Each row of a before or after table is a point. One or more steps were done to the points. Then noise was added and the rows were shuffled. The steps act on columns, c1 being the first. Name the steps. A step turns or swaps two columns, mirrors them in a line or flattens them onto one, adds a multiple of one to another, or multiplies or shifts one. Angles are multiples of 10 degrees, from the lower column toward the higher: turns from -170 to 170, lines from 10 to 170 but not 90. Use the fewest steps. Two steps may share a column if one is a turn and the other turns, adds or multiplies; they go together, in the order done. Otherwise the lowest column goes first.
In the rows, 128 means zero.

Before (12 x 2):
[[109 119]
 [155 157]
 [156 128]
 [130 134]
 [127 148]
 [ 86  97]
 [143 139]
 [ 91 107]
 [133 120]
 [161 149]
 [104 111]
 [111 103]]
After (12 x 2):
[[ 40  98]
 [ 75 101]
 [ 59 109]
 [137 135]
 [198 156]
 [ 95 119]
 [161 140]
 [ 79 111]
 [193 149]
 [156 127]
 [156 148]
 [120 120]]
Steps: add 1.5 times c2 to c1

Before (9 x 3):
[[152  67  70]
 [138  86 142]
 [173 116  66]
 [130 150 170]
 [119 102 102]
 [155 132 160]
 [148 187 184]
 [144  93  61]
 [127 150 142]]
After (9 x 3):
[[153 167 122]
 [126 186 129]
 [160 106 122]
 [154 134 124]
 [183 159 121]
 [123 145 129]
 [139 129 126]
 [138 228 127]
 [122 194 127]]
Steps: flatten c1 and c3 onto the line at 170 degrees; shift c2 by 40

Before (10 x 4):
[[130 181 123 143]
 [ 99  78  89 134]
 [108 145 115 132]
 [169 108 174 160]
 [168 108 121  67]
 [ 71 117 154 152]
 [111 120 120 106]
 [ 68 112  74 107]
 [170 165 134 122]
 [ 98 106 144  88]]
After (10 x 4):
[[114 121 139 107]
 [ 71 117 102 153]
 [106 143 141 131]
 [ 99 103 113  87]
 [167 108 134  65]
 [168 109  83 160]
 [ 69 113 183 107]
 [100  79 169 135]
 [129 181 132 146]
 [173 165 123 121]]
Steps: multiply c3 by -1

Before (11 x 6):
[[121 116 121 122 123 111]
 [135 155 168 127 133  98]
 [112 122 132 119 150 136]
 [141 133 141 125 145 119]
 [119 146 125 125 138 130]
 [122 139 112 141 140 143]
 [129 151 124 129 142 124]
 [121 133 154 142 112 126]
 [147 103 138 129 122 127]
 [138 122 131 111 111 139]
 [125 111 130 112 129 124]]
After (11 x 6):
[[179 146 118 125 138 130]
 [207 103 158 129 122 127]
 [189 151 116 129 142 124]
 [181 133 206 141 112 126]
 [201 134 167 124 145 119]
 [181 117 107 122 122 110]
 [195 155 248 127 135  98]
 [181 139  79 141 140 143]
 [185 111 134 112 129 124]
 [172 122 140 118 150 136]
 [198 121 137 111 111 139]]
Steps: shift c1 by 60; multiply c3 by 3

Before (8 x 8):
[[126 157 120  59 151 150 135 128]
 [109 140 126 134 146  99 168 154]
 [ 97 203  93  84 119 109  87  89]
 [121 123 143 201 179 122 136 130]
 [132  83 137 162 167  88 158 114]
 [107  96  98 171 140 118 125 140]
 [161 152 156  78 137 114 104 167]
 [126 176 168  67  91 146 108 125]]
After (8 x 8):
[[124  81 165 169 166 152 159  86]
 [138 177  96  68  90 157 110 150]
 [107 209 156  84 121 102  81  99]
 [100 103 146 172 143 104 125 130]
 [119 124 127 202 180 144 132  91]
 [129 160 109  60 148 107 135 110]
 [110 143 159 134 146 139 169 143]
 [165 148 132  77 139 158 105 158]]
Steps: turn c1 and c2 by -10 degrees; turn c3 and c6 by 110 degrees; add -0.7 times c5 to c8

Before (9 x 9):
[[ 98 194 132 158  70  79 128 167 141]
 [ 91 115 113 138 171 128  99  91 126]
 [ 75  90  89 138 159  83  89 146 166]
 [113 140 128 119  75 151 160 132  84]
 [141 100 106 116 147 141 178  93 159]
 [156 108 180 131 148 140 162 131 173]
 [132 140 109  99 123  63 181 177  94]
 [127 119 169 179 131 120 177 148 120]
 [155 134  93 110 157 132 177 167 136]]
After (9 x 9):
[[132  83 109  98 123  64 182 110  93]
 [156 124 181 131 149 139 161 147 173]
 [141 157 106 118 148 140 178 160 159]
 [127 105 168 178 129 120 176 135 120]
 [155  91  95 110 156 132 177 115 136]
 [100 101 134 158  69  79 129  55 142]
 [ 76 105  87 137 159  83  91 162 164]
 [113 126 127 119  76 153 161 114  84]
 [ 91 161 114 136 170 128 100 148 126]]
Steps: mirror c2 and c8 in the line at 140 degrees

Before (14 x 11):
[[122 148 150 156 127  91 119 138 171 116 123]
 [144 122 144 161 128 139 146 140 129 104 157]
 [ 92 142  94 140 127 128 146 158 164  60 117]
 [153 138 136 170 154  85 111 166 168 110 118]
 [188 124  62 101 103 186  84 142 101 167 171]
 [ 80 116 118 160  97 135 119 151 172 113 154]
 [158 136 136 143 128 115  98 188 108 109 132]
 [160 101 115 139 158 190  60 182 107 134  99]
 [ 98 138 131 161  72 108 147 144 149 116  97]
 [179 132 136  77 186 155  86 168  85 176 148]
 [148  72  90  76 101 158  83 142 113 111 162]
 [ 83 108  63 133  90 113 126 144 110 119 190]
 [ 85  79  59 149 105 132 124 104 122  90 128]
 [172  88 117 126 160 145 123 198 137 145 108]]
After (14 x 11):
[[ 98 137 151 161 120 107  76 144 179 157  96]
 [148  72 110  75  80 157 133 143 143 154 162]
 [160 101 136 139  82 190 185 181 137 112  99]
 [ 81 117 136 160 108 134 112 150 203 155 153]
 [172  88 136 126 134 146 152 198 168 102 109]
 [122 148 171 156 122  92 136 138 200 140 122]
 [152 138 156 170 129  85 163 165 197 135 118]
 [180 132 157  77 110 156 181 167 115  63 149]
 [ 91 143 116 140 156 128 138 157 194 192 116]
 [ 86  79  79 149 121 132 123 103 151 172 128]
 [188 124  82 101  71 185 118 141 131 100 170]
 [143 122 164 160 147 139 127 140 158 151 156]
 [ 83 109  85 133 110 113 100 144 139 149 190]
 [159 137 156 143 105 114 148 188 138 146 132]]
Steps: shift c3 by 20; turn c5 and c10 by -160 degrees; turn c5 and c7 by -120 degrees; shift c9 by 30

Before (9 x 12):
[[140 144 153 121 124 162 136 162  85 118 139 106]
 [107 105  87 139 130 178 147 124 117 143 198 102]
 [100 104 136 118  87 167 131 133 110 200 132 129]
 [132  89 162 136 113 123 140 126 155 137 154 103]
 [ 68 161 142 175  84 130 157 110 105 132 191 150]
 [131 163  87 104 140 106 100 113 105 131 124 191]
 [107 133  96  94 143 156 131 157 111 127 160 152]
 [ 96 112 158 142 105  95 117 161  74 180 135 140]
 [150 155 105  85  65 138 177 117  80 204 175 108]]
After (9 x 12):
[[106 157 108  43  66  51 179 115  80 127 173 109]
 [121 130  97  59 154 122 133 158 110 157 161 151]
 [122  89 163 146 114 122 139 129 154 121 153 102]
 [113 105  88 150 143 105 147 124 117 177 198 103]
 [ 54 160 141 219 135 124 156 108 100 129 190 151]
 [139 162  84  82 136 130 102 113 105 106 124 190]
 [132 144 154 114 115 132 136 162  87 163 139 106]
 [ 82 104 135 107 114  50 130 133 110 155 133 131]
 [ 87 111 158 156 132  81 118 163  73  87 135 143]]
Steps: turn c1 and c5 by -40 degrees; multiply c4 by 2; turn c6 and c10 by 100 degrees

Before (13 x 14):
[[197 113 133 137 123 137 107 123 136 127 160 109  99 164]
 [143 123  62 103 172 155 134 129 166  76  94 179 187 117]
 [169 132 141 126 140 123 126 121 165  98 107 109  75  96]
 [157 120 128 139 138 106 101 158  94 105  73 119 153 111]
 [161 118 155 150 146 181 134  80 163 112 101 134 121 138]
 [ 82 133 179 159 176  91  99 171 111 146 121 126 155  72]
 [194 144 139 139 148 171 121 121 153 125 112 105 153  91]
 [145 146 169 160 182 101 158 172  83 139 130 149 143 112]
 [119 141 123 189 185 108 112 149  89 122 121 168 142  70]
 [108 190  54 106 166 178 137  93 152  67  97 157 147 129]
 [171 104 110 116 177 172 122 112 137 143 107 109 101 141]
 [163  98 116 115 125 207 130 131 147  89 119 109 103 126]
 [150 143 157 203 173 186 138 136 198 136 109  96  97 138]]
After (13 x 14):
[[162 120 121 102  88 206 128 131 101 122 120 109 108 128]
 [141 150 179 175 138 103 177 176 142 183 130 151 148 117]
 [119 159 126 201 121 108 106 143 127 185 125 170 147  72]
 [170  99 144 119  97 126 123 121 111 141 104 117  75  95]
 [159 103 149 136 113 184 143  82  92 149 106 137 123 140]
 [ 85 139 183 161 147  93  84 175 121 174 123 125 154  73]
 [109  79  57 132  69 175 147  91 175 169  96 160 143 126]
 [198 131 135 129 127 133  99 126 114 128 153 109  99 166]
 [192  99 137 136 129 171 120 125 122 146 109 109 152  91]
 [172 133 108 104 141 171 117 111 112 182 107 106 106 145]
 [152  56 159 185 135 185 144 132  73 177 104  99  96 141]
 [141  96  64  94  75 154 139 123 118 178  96 176 185 116]
 [159 163 130 142 107 105  84 157 128 138  74 119 150 119]]
Steps: turn c2 and c9 by 120 degrees; turn c4 and c9 by -30 degrees; swap c5 and c10; multiply c7 by 1.6

Before (14 x 18):
[[120 150 133 107 125  62 154 168 115 103 206 143 103   7 138 145 117 176]
 [158 112  95 132 120 142 148 117 133 101 199  84 152 162 122  95  76 129]
 [119 151 126  74  86 110 108  94 134 190 119  95 130 147 137 142  80 173]
 [166 142  82 114 116 146 145  86 116 121 154 119 148 150 146 127  83 170]
 [135 153  86 125 114 148  74  83 123 145 117 103 101 165  39 154 137 167]
 [133 146 140  85 125 142 116  87 115 102 163  94 145 155 150 143  92 132]
 [150 120  79 106  88 112 148 106 142 131 117  91 142 168 148 127 139 170]
 [154 140 116 122 119 150 154 129 129 108 120  85 145  86 124 121  96 157]
 [142 136  81 127 137  88 137  82 133 124 119  89 134 156 145 146  84 155]
 [153 105  73 120 129 146 111 142 129 117 132  94 127 167 153  95  86 172]
 [155 150 168 131  76 149 157 107 108 105 120  99 103 130 147 135  73 144]
 [161 146  72 128 111 150 150 124 171 105 141 133 141 164 124 160  99  80]
 [153 110  79 111 133  68 130  85 113  98 162 154 144 104 147 109  98  86]
 [122  91  85 120 136 151 159  92 117 101 130 117 123 147 117 117  82 145]]
After (14 x 18):
[[132 145 137  84 125 139 118  85 114 101 162  94 146 156 152 142  92 131]
 [154 135  79 113 133  64 130  85 123 114 162 154 143 103 148 110 100  86]
 [135 126  85 124 112 148  76  82 117 132 117 104 101 165  41 154 136 167]
 [158 136  94 131 121 144 145 119 129 113 198  84 151 160 123  95  76 126]
 [156 144 168 130  78 144 158 109 104 100 119  98 103 131 147 134  70 145]
 [142 133  82 126 137  91 137  83 139 122 120  89 135 155 143 146  85 155]
 [161 143  72 128 113 158 151 123 167 103 142 135 141 165 122 159 101  81]
 [153 126  72 120 130 143 108 144 128 128 133  94 126 166 154  95  87 173]
 [123 132  84 120 136 146 160  93 112 123 131 116 122 147 119 119  84 145]
 [121 106 126  73  87 111 108  93 135 166 120  95 131 149 137 143  81 174]
 [155 141 119 123 121 150 154 130 124 110 121  84 146  86 124 122  95 156]
 [121 142 135 108 126  60 155 167 126 100 207 142 102   6 137 146 116 175]
 [166 133  83 114 116 141 145  87 110 114 154 121 149 149 141 128  84 171]
 [151 125  79 106  88 114 151 104 145 133 117  91 144 167 147 127 139 170]]
Steps: flatten c2 and c10 onto the line at 120 degrees; turn c6 and c9 by -10 degrees

Before (14 x 20):
[[185 110  89 139 132 164  91 132 140 144 126 128 174 107 119 150  64 150
   97 139]
 [144 100 149 168 121 135  74  84 142 142  84 118 191 135 153 152  66 127
  104 136]
 [ 77  79  92 120 140 148 155 154 117 170 102 122 126 137 109 215 148 147
  126 105]
 [ 99  72 147 118 133 151 146 161 111 131 122  67 142 133  83 151 148 197
  136 104]
 [ 89  80  99 127 182 171 149 110 148 150 105  90 114 124 115 132 121 160
  141 125]
 [106  57 125  82 131 157 120 146 140  89  89 121  94 133 104 160 135 155
  137 103]
 [195 131 167 168 129 137  61  96  64 106 144 172 111 145 138  61 172 143
  128 147]
 [ 61  76  85 118 164 156 133 164 104  93 119  95 142 170 109 149 127 149
  107 101]
 [184 108 143 188  69 168 100  93  83 102 118 136 103 155 128  71 149 144
   97 207]
 [183 157 137 162  96 125  36 106 114  97 127 105 115 127 136  77 191 122
  108 184]
 [ 97 117 125 133 147 118 146 177 176 127  93 137 128 144 117 138 117 175
   99 104]
 [ 88  87 105 111 120 188 116 134 146 143 101 116 133 151 109 130 163 176
   95  65]
 [157 131 131  99 106 131  92  98 103 104 120 147 151 156 156  84 175 179
  118 185]
 [131  80 141 143 124 155 113 136 150 131 136 137 179  83 166 124 115 116
   88 142]]
After (14 x 20):
[[134  81 147 136 125 156 111 140 148 130 143 121 179  80 164 122 136 120
   85 143]
 [155 129 131  98 105 135  90  99 102 107 110 111 152 154 157  87  86 178
  120 184]
 [186 110  90 144 132 166  91 128 136 146 150 126 174 109 120 147 188 147
   97 139]
 [109  57 126  82 133 160 124 146 137  87  88 122  95 131 106 161 134 156
  136 104]
 [ 60  77  85 121 165 160 132 165 103  93 106 156 143 177 112 154 133 146
  106 103]
 [ 81  77  90 118 143 146 153 156 114 173  97 125 127 143 109 213 121 145
  125 110]
 [145  96 151 167 118 137  71  84 141 140 106 123 188 135 158 155 205 125
  105 138]
 [184 159 135 163  95 126  40 106 114 100  99 151 114 127 137  77  72 121
  110 180]
 [186 107 141 185  70 166  99  93  81 108 114 114 102 157 129  71 112 145
   97 204]
 [ 89  86 109 109 118 185 119 133 151 147  87 132 133 148 109 132 108 174
   96  62]
 [195 131 168 167 135 139  63  98  67 106 145  91 107 146 138  57  76 141
  128 147]
 [101  74 147 120 131 152 146 161 111 132  96 180 138 135  82 149 115 199
  138 107]
 [ 93 119 125 134 145 116 143 177 175 128  99 107 126 145 120 142 149 174
   98 103]
 [ 87  79  99 125 184 170 152 112 150 149 101 156 109 122 117 131 149 162
  140 125]]
Steps: turn c11 and c12 by 160 degrees; turn c11 and c17 by 160 degrees

Before (10 x 24):
[[154 134 142 134 115 134 155 126 132 142 188 140 109 118 143 143 139 123
  148 112 154 106 117 120]
 [119 139 114 149 136 121 147 113 115 159 113  87 113  67 107 134 100 158
  155 109  72 136 116 135]
 [131 119 116 135 130 119 151 130 112 109 140 137 111 133 121  88 137 126
  119 116 145 113 117 120]
 [129 132 101 150 128 111  90 125 121 126 118 156 117 126 111 105 139 175
  130 114 125 127 153 135]
 [142 135 144 103 133 117 155 130 180 137 134 145 163 124 171 128 109 135
  120 107 129 113 152 152]
 [118 122 138 119 137 110 121 113 123 137 121 125 124 132 118 124 141 122
  124 109 136 134 115 144]
 [115 141 145 132 116 115 158 130 156 113 116 158 126 127 145 138 144 123
  119 135 151 153 135 119]
 [130 128 141 149 137 109 147 127 123 122 129 159 120 134 130 115 140 122
  151 132 120 104 130 119]
 [123 127 103 147 122 118 147 123 120 122 114  62 119 119 109 134 138 128
  134 108 148 106 138 145]
 [134 123 125 123 126 107 136  86 124 110 110 153 142 125 148 141 135 126
  118 154 154 130 116 117]]
After (10 x 24):
[[129 125 121 147 136 149 145 126 124 107 128 158 120 131 131 115 140 122
  151 132 139 107 132 118]
 [153 107 113 133 113 121 155 127 132 128 249 139 110 118 144 143 137 125
  149 113 112 107 118 120]
 [131 119 141 136 130 134 151 129 113 117 152 134 113 133 120  89 139 128
  121 116 112 112 115 121]
 [118 178 130 148 136 136 147 113 115 137  98  87 114  67 107 134  97 157
  154 111 159 138 118 135]
 [122 126 148 145 125 137 148 125 121 116 101  62 119 117 109 131 137 126
  135 108 102 105 139 145]
 [116 112 107 131 117 141 158 129 157 118 105 159 124 126 146 138 141 124
  119 136 111 155 133 120]
 [118 116 122 118 137 145 121 112 123 139 115 124 123 132 119 123 139 123
  123 110 128 134 114 143]
 [134 111 133 123 126 152 135  83 125 116  93 153 144 122 149 140 134 126
  119 153 110 131 116 116]
 [129 142 147 149 128 148  90 125 121 125 107 156 118 124 113 104 142 175
  132 113 118 127 153 137]
 [140 123 112 101 133 137 154 130 183 143 137 144 163 123 170 128 108 134
  118 109 132 111 152 151]]
Steps: turn c2 and c3 by -140 degrees; turn c2 and c21 by 140 degrees; multiply c6 by -1; add -0.7 times c19 to c10; multiply c11 by 2

Before (8 x 32):
[[ 91 141 108 171 100 106 171 113 158 154  58 119 157 143 144 125 133 119
   67  93 177  92 148 136 158  99 165 167 161 103  76 117]
 [ 77 112  95 154 110  90 172 137 122  84 108 197 151 175  80  82 134 105
  152 117 124 105 114  80 163 134 103  89  80 173 113 138]
 [149  98 136 174 137 158  98 122 159 165 140 111 120 153  75 146  74  96
  119 146 160 162 108  87 159 170  99 103 119 123 115 159]
 [ 84 150 169 116 172 138 109 151 135 148 132 121 132 117 140 153 166  95
  123 163 129 112  93  97 110 110 126 142 115  99  96  95]
 [142 143 126 108 105 140 156 113 117 144 138 159  91 175 103 168  83 134
  111 102 131 159 112 102 157 176 127 148 136 127 126 148]
 [157  79 127 143  90 154  93 128 166  96 144 141  85 112 104  88 121 167
   70 130 147 107 135 137 147 106 158 121 156 115  73 141]
 [146 137 117 164 165 136 110 171 151 105 141 158 112 139 162  84 135 134
  156 121 148 169  90 101 113 107 131 171 151 110 147 122]
 [ 90  67  87 111 176  89  88 207 125 161 155 169  95  91 125 127 147 163
  150 154  97 162 153 106  97  82 124  88 152 104 101 133]]
After (8 x 32):
[[ 92 115 228 236 101 106 172 153 159 153  57 117 156 148 124 126 132 115
   59  99 178  94 149 131 161  96 165 109 160 124  79 117]
 [150 141  72 247 138 159  97 101 157 166 142 114 114 153 170 143  75  95
  114 146 163 163 107  88 156 171  99 139 118 131 117 160]
 [ 76 119 128 195 110  86 167  92 124  82 105 192 154 180 163  81 131 104
  164 117 124 103 111  80 157 131 101 184  78 164 109 137]
 [ 83 134  64  96 171 137 115 117 136 152 131 120 138 117 101 153 173  90
  110 163 132 114  94  97 108 114 125  94 113 100  94  98]
 [ 92  19 141  89 180  92  86  74 123 159 151 164 101  88  81 134 150 162
  142 152 102 158 156 103  97  81 122 183 154  99 102 143]
 [146 189 160  75 109 141 151 120 118 145 132 161  88 172 158 168  79 133
  111 105 132 157 102 104 157 175 126 119 136 132 130 149]
 [146 117 211 220 174 137 108 120 149 105 137 163 111 142  73  86 137 140
  145 122 146 170  92 101 111 108 137 100 150 102 149 120]
 [157  56 117 165  96 156  86 112 167  96 143 146  86 107 149  93 121 166
   66 128 149 110 133 143 149 105 162 128 155 137  77 137]]
Steps: add 1 times c26 to c2; turn c3 and c28 by -140 degrees; multiply c3 by 2.5; multiply c4 by 2.5; turn c8 and c15 by -140 degrees; turn c19 and c30 by -20 degrees
